Every row gives one point. Each copy is the shape, with its points in the same order, stretched, turned, moved and blurred by noise. Some copies are also mirrored. Which?

Shape (8 x 2)
0:  74  -4
1:  20 -23
2: -20  22
3:  39   3
4: -43  -7
5: -30   9
6:  61  -6
7: -33  70
Copy 1 (8 x 2)
0:  74  -4
1:  37  21
2: -12  -8
3:  44  -5
4: -18  20
5: -16   2
6:  64  -1
7: -41 -42
Copy 1 is: mirrored
Copy 2 (8 x 2)
0: -85 -43
1: -18 -14
2: -10  50
3: -56  -9
4:  25  39
5:  -1  47
6: -75 -31
7: -57  95
Copy 2 is: mirrored
Copy 3 (8 x 2)
0:  39  34
1:  -1  33
2: -29 -23
3:  14   5
4: -50   0
5: -38 -11
6:  33  25
7: -21 -75
Copy 3 is: mirrored
Copy 4 (8 x 2)
0: -93  62
1: -43  20
2:  45  -4
3: -40  38
4:  35 -37
5:  35 -22
6: -70  52
7: 111  -8
Copy 4 is: mirrored

Shape (10 x 4)
0:  28 100  19 -44
1: -65  -9 -30 -71
2:  35 -39 -56   6
3:  21  22  18  30
4: -56  21  -8   5
5:  -5  27 -56  28
6: -84  -8  21  -9
7: -10   1 -59 -15
8:  -8  41  36 -50
9: -64   9  -3  26
Copy 1 (10 x 4)
0: -48 110  78   8
1: 104 -15  42  79
2:  -2 -19 -75 -27
3: -68   5  40 -23
4:  -1 -42  62  68
5: -52 -29 -26  40
6:  41 -66 103  69
7:  17 -15 -30  37
8:  17  58  98  10
9: -15 -70  67  68
Copy 1 is: mirrored
Copy 2 (10 x 4)
0: -74 -51  84 -54
1: -42  10  -3  78
2:  65  47 -28  53
3:   8   1 -21 -29
4: -27  28 -23  20
5:  14  66  -3   9
6: -43  10 -57  39
7:   8  48  -5  45
8: -60 -52  27 -10
9: -15  41 -53  18
Copy 2 is: mirrored
Copy 3 (10 x 4)
0:  12 -65  38  32
1: -31 -23 -41 -69
2:  10  37 -56  43
3:  30  18  18  35
4:  15   3   7 -68
5:  41  -1 -23  -8
6: -14  23  13 -84
7:  14   6 -28  -9
8: -29 -35  23  10
9:  22  25  19 -62
Copy 3 is: only turned
Copy 4 (10 x 4)
0:  -17   26 -112   27
1:  -12   32  -12  -49
2:  -86    3    0    5
3:   -4  -26  -41   11
4:   31   -7   -4  -15
5:  -33   29   -1   34
6:   45  -26    2  -45
7:  -50   36   -5   -4
8:   -2   -2  -71  -19
9:   41  -29    4  -19
Copy 4 is: only turned

Shape (12 x 6)
0: -14 -43 -36 -81  11  29
1:  37  33   7  24  36 -28
2: -20   5  -8 -60  -5  48
3:  12 -21  47  30  28 -14
4:  40  55  18  54  40  -9
5:  -6  19 -19  29  23 -40
6:  21   7  -4 -96 -16 -11
7: -35 -20 -22 -25 -44  42
8:   7 -59  13 -89 -45  43
9:  85  28  -6  34  41  -5
10: -20 -43 -23 -46   0  42
11:  40 -26 -44 -54 -48 -38
Copy 1 (12 x 6)
0:  -83  -13   29  -26   88  -58
1:   56   10  -55  -37  -39  -47
2:  -85  -27   34  -47    6  -44
3:   51   45  -24   -1  -52  -14
4:   76    3  -58  -43  -99  -57
5:   63    2  -28  -30   -8  -25
6:  -98   -4  -10  -37   57   -2
7:  -64  -38   41   -7   13   -1
8: -124    2   29   12   53    7
9:   70    6  -82  -19  -41  -84
10:  -61  -12   34  -11   42  -50
11:  -43  -11  -34   21  101   24
Copy 1 is: only turned
Copy 2 (12 x 6)
0:  44  70  64  26 -36 -39
1: -46 -10   5  -4  -9 -19
2:  15  93  24   2 -26 -10
3:   7 -29 -17  34 -27 -22
4: -73 -11 -20 -12  16  -3
5:  -3 -29  19  -9  14  -5
6: -17  80  69   0 -55 -10
7:  54  54  19  34 -17  26
8:  37  77  39  64 -74  -2
9: -69 -23   3  22  -1 -11
10:  49  51  31  34 -22 -15
11:  22   9  81  52 -43  30
Copy 2 is: mirrored

Shape (15 x 9)
0:   -2   40   -8  -85   -6  -24    7   -9  -26
1:   38 -106   -5   31   14  -24  -37   40  -16
2:  -21   14  -69   23    4  -27   13  -13  -24
3:   34  -33  -17   14  -52    5   89   42  -13
4:   15   18  -89    2   -8  -24  -34  -15   11
5:   17   11  -12   33   -9   19  104    5  -13
6:   38  -13  -12   12  -38  -20   62   29   11
7:   21   20    6 -144  -75   -9   13   19   43
8:   -5   32  -42   15  -13  -21   34   70   24
9:  -17   19   -4   24    9  -21  -38  -18  -21
10:   27    6  -21   40   -2   69  -32   10  -26
11:  -57  -11   -8   10    3  -16   -7  -18  -20
12:   -2  -39  -81   37  -37   74   20  -14    1
13:    7   20   -7   31 -222   80    7  -11  -24
14:   14   28    5   23   10   -9    4   -9   34
Copy 1 (15 x 9)
0:  29  -8 -37  79 -37 -53 -18 -36 -66
1:  11 -30  74 -69  64 -24  32  58 -61
2:  22 -85  12 -13 -53  37  13 -11  -2
3: 123   9  20  -4  11  13  35  40  -2
4: -26 -84  53  18 -69  22 -18  -5  28
5:  98   3 -33  -2  -2  62  11  19  13
6:  77   5  23  -3 -20   8  23  31 -20
7:  42  65  26 140 -22 -83  -7 -40 -53
8:  25 -25  14  -1 -55  22  64  59  20
9: -30 -28 -20 -39 -40 -15  13 -22 -20
10: -13   3 -13 -29  20  11  -4  30 101
11:   4 -29  -4 -29  -8   7  40 -46 -42
12:  42 -35  67  -3  33  80   5  -9 114
13:  99  84  32 -27 -75 -74  35 -82 174
14: -23  12 -11  -8 -35  27   2   3  -5
Copy 1 is: only turned
Copy 2 (15 x 9)
0:  -38  -10  -29   42    0  -50   46   52   28
1:   58  -71   32  -30   31    0  -12  -71   -4
2:   59   -3  -44   31   -1    8    3   18   30
3:  -34  -70  -49   -7  -17   38   24  -25   59
4:   57   -7  -52   14    2  -24    9   24  -24
5:  -27  -20  -39  -10    2   30   14   29   91
6:  -30  -50  -39   -8  -10   27   -1   -6   28
7:  -99  -55  -35   34  -28  -18   88   22  -37
8:   -3  -49   -9    2  -86   27  -19   -1   -2
9:   40   49   23    3    7  -20  -22    0    3
10:   27   26   22  -69  -13  -47   13  -16   31
11:   55   23   17   32    8   29   16  -11   15
12:   71  -12  -48  -26    7   38   75  -18   27
13:  -49   82  -65  -42  -46   39   56 -117  -22
14:    2   33   20  -22   -1    2  -27   31   -3
Copy 2 is: only turned

Shape (18 x 12)
0:  16 -63 -48 -80 -26 -35  58   9 -45  33 -63  63
1:  60 -42  32 -32  -6  32  38 -20  30 -43  16 -23
2: -26 -35 -42  44  31 -16  64 -41 -29 -51  14  46
3:  61  33  22 -67  31 -42 -33  26 -69 -25  22  88
4:  -5  -9 -65  54  67  67  29  47  26 -37 -10  50
5:  63  69 -28  22  40  57  16  84 -35 -22 -65  32
6: -58  22  -5  19 -39 -40  13 -42 -54 -57 -13  59
7:  20  13  48 -47  -4  37 -25  -6 -58  21  35  -7
8:  42  37  16  39 -48 -22  23  36   0   9   7   3
9: -39 -34  65 -44  36  16  54  -9 -36  -6 -23 -31
10: -20 -52 -61 -10 -10  26 -44  31  24  73  -4  39
11: -57   8  61  15 -49 -47 -12 -33  39  -1 -24  -6
12: -15  -6 -19   2   4 -15 -11  12 -14 -25  64  73
13:  -3  66 -46  -4  45  14 -33  75 -23 -15  41 -34
14:  -7  17  62 -42  43  63  46 -30 -15  25  48  30
15: -65  15 -12  30  23  31 -10   3  32  27  12  33
16: -64  42   8 -19 -37  71 -17  35  15  34  46  61
17:  66  28 -50 -73  20   0 -28  25  -3  18  -5 -33
Copy 1 (18 x 12)
0:   -2  101    4   55   -3   67  -41   44   41    4   95   -3
1:    8   43  -25   34   24   -8   52   49   -2  -53  -21  -28
2:   11   40   24   34   17   20  -20  109  -42   54    1   32
3:   -3   19  -82   24  -11   24  -44   14  -38   48   18 -152
4:   25    0   54  -49  -16   -2  -44   87  -18  -30  -54  -12
5:   74  -37  -34  -62  -43   36  -32   72   -7  -40    4  -85
6:  -21   26  -47    7   -6   44  -26   63   -9   92   17   32
7:   -9  -18  -15   26   48   17   17  -15   -1    5   10  -86
8:   17  -39  -25   18  -60    3   14   59   29   22    2  -43
9:    9   23   -3   36   59   72   66   35   -6   -3   -5  -38
10:  -15   27   85  -14  -25   -6  -63  -32   61   -1    9   10
11:  -18   26  -23   -5  -28   20   49    6   51   66  -23   11
12:  -42    0   -4   31   -4   -3  -49   38   -6   47  -32  -42
13:   49  -86  -17   13  -18   23  -54    7   -8  -19  -80  -73
14:    3   17    1   14   98    1   48   33   11    4  -18  -98
15:    9    0   51  -32    4    1  -17    8   43   33  -47  -11
16:  -58  -33   20  -17   32   -5  -22   -7   84   -1  -40  -48
17:   72   11  -30   27  -12   22  -36  -30   27  -41   -4  -64
Copy 1 is: mirrored
Copy 2 (18 x 12)
0:  -30   23  -86    1  -79   21   24   85    0   20   30   45
1:  -59    7   -9   12    4  -18   -6   16  -65   46  -14  -71
2:   76   24  -78  -19  -19   19   31   29   39   49  -52  -69
3:  -76  117    1   -2  -51   64    3  -18   51   29   99   19
4:   72   26  -35   17   68  -78   45   27   72   72   -1  -68
5:   -1   -7   42   10   42   18   54   45   74   49   88   -1
6:   14  -13  -13  -26  -48   67   -7   17  103    9  -55   -8
7:  -27   41   35   14   -4    4   -5  -30  -24   27   -5   18
8:  -15  -17   31   -4  -22   45    7    1   15  -76   42   -8
9:    3  -46  -43   47   36   40  -29   29  -44   77  -37  -13
10:   31   42  -45  -13   17 -107   17   -1   34   -1    2   36
11:  -22  -69  -19   -8    4   31  -89   -5   35  -34  -35    4
12:    7   92  -22    3  -23  -22   12  -31   60   -5  -13  -33
13:   14   77   48  -16  132  -19   45   -4   30   16    3    0
14:   18   58    5   60  -16  -38  -55   12  -32   52  -13  -28
15:   71   19  -20    9   44  -72  -39    5   65   12  -32  -10
16:   10   52   55   52    2  -99  -26   -6   73  -40  -43   15
17:  -41   92   17  -45   66  -22   21   49  -30   34   46   31
Copy 2 is: mirrored
Copy 3 (18 x 12)
0:    6  -59 -113   40   53  -75   61  -91   18  -36   78   28
1:    0   13   -6  -38  -35    3   25   -2   -1  -76   15   31
2:    5   30 -101   30  -13  -63   23   82   -1   43   59   67
3:   44  -76  -55   10   50   46   -7   56   31  -23   40   14
4:   10   32   15  -15   13  -14   71   96   68   81   80   94
5:  -25  -30   33  -17    9   23   23   64   75   73  130   23
6:   46  -34  -55   97  -33  -26  -46   49   16   23    0    8
7:   32  -69    0  -56  -30   46  -43  -23    6  -12  -42   14
8:  -35   -1   14    2    9  -12   -6   42   82   -8   11  -54
9:  -27  -48  -37  -14  -14  -15  -47  -54  -44  -32    9   74
10:   44  -16   16    1   61  -15   71  -20   59   58  -36   19
11:   31    6   39   75   -1  -19  -79  -10   11  -23  -65  -25
12:   43  -21  -36   27   27   -7   29   87   47   15  -20   33
13:   -7  -56   76  -67   10    3   -5   64    0   31   -4   14
14:   13  -31  -52  -74  -12    0  -48   -5   35  -13    9  105
15:   31    6   25   -4   26  -18    1   28   57   62  -26   50
16:   66  -53   39   -1    3   -1    2   19   93   40  -74   50
17:    6  -51   33  -85   27   -2   24  -40   -7  -36   45  -17
Copy 3 is: only turned
Copy 4 (18 x 12)
0:  -5 -26 -85  54   2  24  24 -40 -48 -28  72  18
1:  47  40 -16 -43  17 -18 -29 -33  19  28  25 -47
2: -13 -10  13  63 -74  -3 -66   8  28 -55  17 -80
3:   2  51   6 -25  15 103  25  -2 -44 -24  52 -58
4:  -6  -4  85  55 -79 -64  17  -1 -12 -73  33 -96
5:  16  56  35  38 -25  12  93  36   7 -30 129 -30
6:  22  -2   1  38 -67  71 -32  25  35 -29   9 -19
7: -14 -20   7 -25  19  37  41   7   9  43  -2 -58
8:  13  50 -15  -4 -18  16  45  83  39  -6  33  14
9: -78 -38 -12   2 -61  13 -23 -21  25  50  27 -19
10: -44 -33  26  55 -23 -33  55  -4 -48 -18 -53 -31
11: -26  28  17 -11 -47  31 -34  19  51  43 -46  65
12:   7  -5  37  -6 -47  30   3  24 -17 -56 -15 -87
13: -28  -4  78   7 -22  -3  11  86 -39   1  42 -47
14: -61 -51  34 -44 -12  -4   5 -31  47   2  -6 -89
15: -66 -31  72  27 -53 -29  17  18  16 -27 -51 -36
16:  10 -71  74 -23 -48   1  82  18   1 -52 -46 -54
17:  -9  21  16  -1  83  -5  -1  19 -53  32  49  15
Copy 4 is: mirrored

Shape (17 x 12)
0:   -3   39  -29   19   48   32   23  -26   18   14   60   23
1:   11   30  -44   44    6  -29  -20   -8   18   74  -29   14
2:  -12   18  -41  -42   30  -31   33  -26   -7  -26    4   20
3:   -8 -110  -40  -50  -21  -33  -60    9    2  -27   13   19
4:   -8  -75  -21  -26  -15  -40   42   43   20   23   71   18
5:   26   38  -48  -37    2  -30   30    7    8   49    9  -30
6:    3  -61  -26   13  -14  -19    2    3    9  -27  -44  -20
7:  -12   34  -40  -36    4  -39   16   33    4   -9  -20  -10
8:  -23   17  -24  -42  -30   23   21    9    6   29  -25   13
9:   -9  -24  -24  -37   80   13   35  -38    2  -19  -32   22
10:   51   25  -34   50   11   21   13   -2  -15  -16  -22   16
11:  114   33  -49  -27  -25   14   21  -30  -65   -3   -7    1
12:   16   38   48   45  -16  -31  -27  -11    9    4   33   18
13:   -8   28  -45  -26   27    4   33  -39  -22  -31  -32 -130
14:  -11   -2  142  -16   36   -8   35  -14   11    1   -3   27
15:  -13  -31   16  -35   74   34   27   74  -52   39  -16   12
16:  -16  -60   79  149   11    5   31  -39 -131   12   67   20
Copy 1 (17 x 12)
0:   -4   -9   -3  -40  -97   22    5   16  -13   -2   -4  -56
1:   44    9    0    5   13   18   41    7  -16   71    2  -48
2:   18   27  -37  -13  -73   61   -7   -9  -56  -32  -18   -6
3:   35  -43  -11   47   43    6   50  -62   49  -65  -91   48
4:  -13   50   12   35  -13   10   14  -39   15  -85  -94  -51
5:  -13   62  -21  -15  -30   51    1  -45  -15    9   -8  -41
6:   -3    3    0   26   40   10    1   21  -10  -16  -23   60
7:   17   42  -34  -24    3   49  -44  -26  -29  -25   -1   -7
8:   17    8   13   33  -11   10  -24  -16    4  -23   68   11
9:    7   -8   -3    9  -90   10  -26   -6  -57  -10  -37   27
10:   12   -4  -49   -3  -14   31  -14   67  -12   32   28   19
11:  -15   52  -95   11  -60   46   23    7   17    9   47   69
12:   59   36  -20  -75    1  -24   47    1  -32   14    6  -52
13:  -69   24  -23  -46   -6   77  -36  -29  -53    2    8   66
14:   41   65   36  -56  -72 -120    0  -26  -98  -47  -21  -18
15:  -35  -14  -27   36  -54  -65  -79  -29    0  -41  -48  -41
16:  -68  -47  -56    9   -8  -95   88   65  -65  -27  -52  -38
Copy 1 is: mirrored
Copy 2 (17 x 12)
0:   15   12   20  -44  -67    1    4   18   -2   -7   63    6
1:  -16   82   -3    6   22  -15  -63   48  -11  -30   12   64
2:   19   -8   -5   23  -29   40  -55   36  -12   69   34   22
3:  -34  -73  -17   50  141   29   20   70    6   22  -39   65
4:   41  -74   21  -20   43    8   25   12  -56   12  -12   60
5:    1   19   21   -1  -33   44  -59   21  -14   13   26  108
6:  -28  -37   10   12   57  -18  -42    7  -25   24  -52   24
7:   17    9   18   29  -23   34  -59   34   25   43   -4   55
8:    2   -1  -27  -20    8   45  -52   -5   30   11   11   38
9:    0   -5    8   12  -34   56  -40    2  -38   62  -23  -39
10:  -31   39   42  -24    2  -32  -13  -22    7   43   16   15
11:  -67   14   25  -16   33   22  -28  -38    3  100   74   77
12:   -1   19   10   47   13  -59   10  -33   12  -46   63   17
13:  -57  -51   -9    7 -131   21  -92  -26  -27   17    6   39
14:   20   -5   10   82  -43   -1   33 -142  -39  -20  -13  -83
15:   -8   30  -14   12  -55   77   45  -57    7   39 -107    3
16:  -20   -2  -78    5  -48 -153   92 -136  -79   11   10  -78
Copy 2 is: only turned
Copy 3 (17 x 12)
0:  -95   23  -66   -5  -17   26   18   -6    6   22   18  -15
1:   -5  -15  -65  -15  -16  -30   11   40   76   30  -31    0
2:  -28   52    5   26  -17   58    9   79   32   -3   27  -41
3:  -14   -1   88  117  -38  -59  -34   82   20  -17   37   23
4:   27    6   -4  106    5   19  -36   37   59  -38   81   47
5:   29   -1  -77    6    8   33    4   84   45   -8   46  -26
6:   36  -10   27   70  -37   -5   38   24   26  -16    8  -24
7:   38   23    0    5  -11   57   42   92   47    4   43   -1
8:   -7  -16   26    2   46   30   31   52   50   -7   17  -27
9:  -42   45   15   56   -5   39    4   50  -20   23  -26  -29
10:  -67    9  -58   -3  -40   -4   67  -13   20  -36  -16  -32
11:  -85   13  -82    5  -12  -25   18   43    7  -98    8 -101
12:  -20    6  -30  -44  -48   -1  -31  -20   37   -3   -5    4
13:   60   18  -54    3  -24   44   78   65  -52   27   56 -121
14:   29   30   32  -16   18   59  -93  -39  -16    2  -49   22
15:   15   49  -11   35   60  -28    5   37  -43    8   -9   74
16:  -53   95  -72  -10   -4 -128  -27 -139  -20  -24  -18  -36
Copy 3 is: only turned
Copy 4 (17 x 12)
0:    0  109  -32   16   16  -71  -12   16  -23    6   15  -54
1:  -93   37   -1   29   40  -20  -57    9  -20  -16   -5   -4
2:   -1   43   34  -22    1  -39  -31   23    0  -25  -22  -66
3:   38  -43   40   18   -2  -59   68   53  -36  -49   45  -14
4:  -44   47   23  -24    5  -22   89   14  -96  -27   20  -39
5: -100   45   22  -49   40  -38  -24    1  -13  -21  -13  -15
6:    2   -9   49    1  -20   15    2  -13    8  -36   22    9
7:  -55   16   57  -26    9  -10  -22   20    4   -8  -56  -18
8:  -19   27   -6  -22   11   -9   28   35   21  -56  -34    1
9:   12   21   -9    2  -52  -31  -23    1   37  -13   20  -53
10:  -18   35   23   33    2  -28  -37  -57   28  -20   -8  -22
11:  -34   14   31  -18   47  -78  -25  -91   46  -76    7  -37
12:   23   36  -18    0   46  -27  -55   -9  -73    4  -52  -34
13:  -28   44   59  -76   25    0  -67  -22   96    1   54    6
14:   69    2  -71  -52  -29   26  -23  -29  -47   14  -75  -45
15:  -44  -13  -22    3   -1    1   78  -29   65   41  -14  -30
16:   95   82  -45   57  113   68   31 -105  -25   26   74 -125
Copy 4 is: mirrored

Shape (16 x 12)
0: -72  37 -11  84 -19   5  33  -3 -23  24  63  41
1: -11  34  35 -31 -14  37 -75  83 -21  -1 -36 -14
2: -13 -14   6 -76  42   5 -34  28 -62  41 -48 -68
3: -16 -29  18 -14 -22   0  26  53 -81 -46 -70 -50
4:   0   4 -15 -18  53 -62  46 -11  54 -29 -58 -32
5: -16  25  -6  72   8  21  37 -47 -39  29 -14  83
6:  75 -24 -20   5  32 -33  63 -25  61   4 -33 -46
7: -18  13   2 -67  43 -33 120   6  20 -13 -81 -77
8: -67   3  48  48 -74 -27 -32 -42 -72  17  15  54
9: -23 -32  17 -60  35  52   6  18 -35 -53 -45 -68
10:  -2   9  30  25   0 -41  46  14 -94  11  69  74
11:   1 -42  10  25  77 -53  60 -26  35 -20  -9 -45
12: -36 -25 -50  48 -57 -24  54 -36 -14  33  70  90
13: -45 -27  54 -53   1  24  -8  14  -7 -28 -43  29
14:  13  41  29 -67   1  22   2  -9 -43 -39 -12 -65
15: -21   2 -33 -38  27 -25 -21   5 -47 -60 -44  -8
Copy 1 (16 x 12)
0:  34  16 -42 -26 -60 -14   0 -22   8   6 -49  16
1: -29 -44 -44  11  65  58 -68   3  12 -31  27  39
2: -21 -44 -35  -6  50  90   8  52  11 -31  30   5
3: -28 -10  27 -34  52  63  16  14  71  -1  57  46
4:  -9  51  58  47  24  73  13  47  22  21   2 -11
5:  37  11 -35  -5 -16 -31  43 -44   9  24 -26 -18
6:   5   6 104  34  22  42  29  40  11  -7 -10 -20
7:  19  31  66  14  38 102  35  75   3  28  50  27
8:  12  19 -75 -81   1 -34 -15 -22  57  21 -49 -22
9: -53 -39  23   8  49 110  13  27   8  27  31  41
10:  -3  -7 -31 -38 -69 -65  -3 -17  25  10  32 -25
11:  -4  13  57  39 -14  53  36  55  48  37 -28 -23
12:  -3  46  -5 -60 -55 -74  26 -19 -14 -22 -44  -5
13: -48 -10 -31  -4  58  30 -17  20   0  33  12  27
14: -20 -27  25 -17  31  96 -24   8  -9  22  37  -2
15: -57  27   3  -5  22  75   8   1  15   9  34 -13
Copy 1 is: mirrored
Copy 2 (16 x 12)
0:  104   43   27   29   15   73  -61   -9   28   45  -32   -6
1:    8  -59   54   11  -48   63  -20  -74   48  -26   87   28
2:   10  -66  -33  -24  -18  -57   31  -95   30   -7   61  -17
3:   32  -96   60   12    9   76   76  -19   -1  -15   13  -63
4:  -34   31   35  -49  -44  -32   25   13   -1  -13   -9 -101
5:   29    8  -16   21    2   60  -72   -1  -37   45  -56  -89
6:  -72   42   28  -20  -56  -63   54   12  -40  -12  -50  -39
7:   -6  -24   73  -30  -22  -89   63    3  -19   41   27 -131
8:   25   -4   -1  -40   86   93  -38   28   61   30  -29  -20
9:    8  -87  -20   48   -5   -1   45  -16  -15  -51   75  -36
10:   85  -18   62    7  -10   21  -78  -41   28  -18  -91    7
11:  -29   62   19    4   13  -37   32    0   -5  -55  -39  -57
12:   71   37    3  -55    2   37  -68   15  -10   37  -97    0
13:   -6  -54   31   -9    8   34  -29   -9   -5  -39   58  -31
14:   -8  -75  -13   38  -45  -38   42   23   34  -12   45  -22
15:   28  -55  -25  -26  -48   14   10   -9   22  -39   23  -81
Copy 2 is: only turned
